Every row gives one point. A path goes straight from each point to the next, and from the last back to the first. The post is the endless flat space through its rows: a point in 2 columns, a line in 3, a plane in 4, and so on, so that a path can go around it. How many times does the path go around the post? Going back the other way cancels.

Post (1 x 2)
[[3 2]]
Path (17 x 2)
[[ 31  29]
 [ -4  35]
 [-35  37]
 [ 19  43]
 [ 16  10]
 [ 30 -25]
 [  0 -58]
 [-27 -11]
 [-17  -9]
 [  1 -17]
 [ 26 -38]
 [ -9 -30]
 [-21 -15]
 [-19  -1]
 [-11 -14]
 [ 29 -53]
 [ 47 -12]]
Times around: 0

Post (2 x 3)
[[-23  26 -10]
 [ 23  15  52]]
Path (7 x 3)
[[-25  21  48]
 [-39 -12  13]
 [ -7   4 -17]
 [ 51  11   9]
 [ -3 -18  14]
 [-34 -10  33]
 [-24  32  37]]
Times around: 0

Post (5 x 6)
[[ 16  -2  -5  15  19   7]
 [ 12 -10 -32   5  18   9]
 [  3 -14  -4 -14  -2   9]
 [-12  -4  20   1 -19 -60]
 [ 19   5 -17   6  -5   5]]
Path (22 x 6)
[[ 10  -8  -3   7  26 -14]
 [ 21   3  41 -22 -22 -13]
 [ 15  -1 -25 -14   5  -9]
 [ -2  -2  -3   1  34  10]
 [ 11   8  -4 -21  -1  -4]
 [ 35  -1 -14  -5   9  16]
 [  2 -21  21   4   0 -14]
 [ 16   0 -23  29   4  -6]
 [ -1   1 -38  -7 -21  30]
 [  4   6 -12   1  -1  11]
 [  5 -10  -1 -12  14   7]
 [  6 -14 -16 -15  -1 -11]
 [ 26 -15   8  -3 -10  -2]
 [ 13 -13 -28  14 -13  22]
 [ -6   4 -24  32 -20 -25]
 [ -4 -14   6  19   1 -17]
 [  2   1  -5  41  21 -12]
 [-11   1 -17  -8   0  -2]
 [  7   4  20 -31 -17  -5]
 [ 21   3  12  -2  -1  -9]
 [ 13  15  16 -18  -3 -42]
 [ -6  -3 -28 -29  21 -10]]
Times around: 2

Post (8 x 9)
[[ 21  -1 -41   3  35  40 -35  20 -33]
 [-18   2  29 -24  60 -35  11 -55  19]
 [  6  18  47 -25  20  10  49 -26   4]
 [  1  -4   4 -10   2  19  51 -42  -5]
 [-15   5 -24  30  20  56 -52  19  16]
 [  8  -9   8 -50  -4 -18 -28 -25  54]
 [  8  -5 -13  14 -27   2 -33  32   8]
 [-20 -15 -26  -2  15  24 -16  46  45]]
Path (8 x 9)
[[-20 -26 -10  -9  42  23   9   1  27]
 [ -8  -3   0 -12  35  19   4  -7 -29]
 [-21  28  19  -8  16  30  26   1  -8]
 [-32  42   0 -16   6 -16 -18 -15  42]
 [ 35  15 -26   2 -19   1 -35 -11   6]
 [ 51  -5  20 -32  42  -1 -17 -38  -5]
 [ 43 -18  -1 -38 -16  14  15  12  12]
 [ 33   2  21  16  23  10 -38  33  14]]
Times around: 1
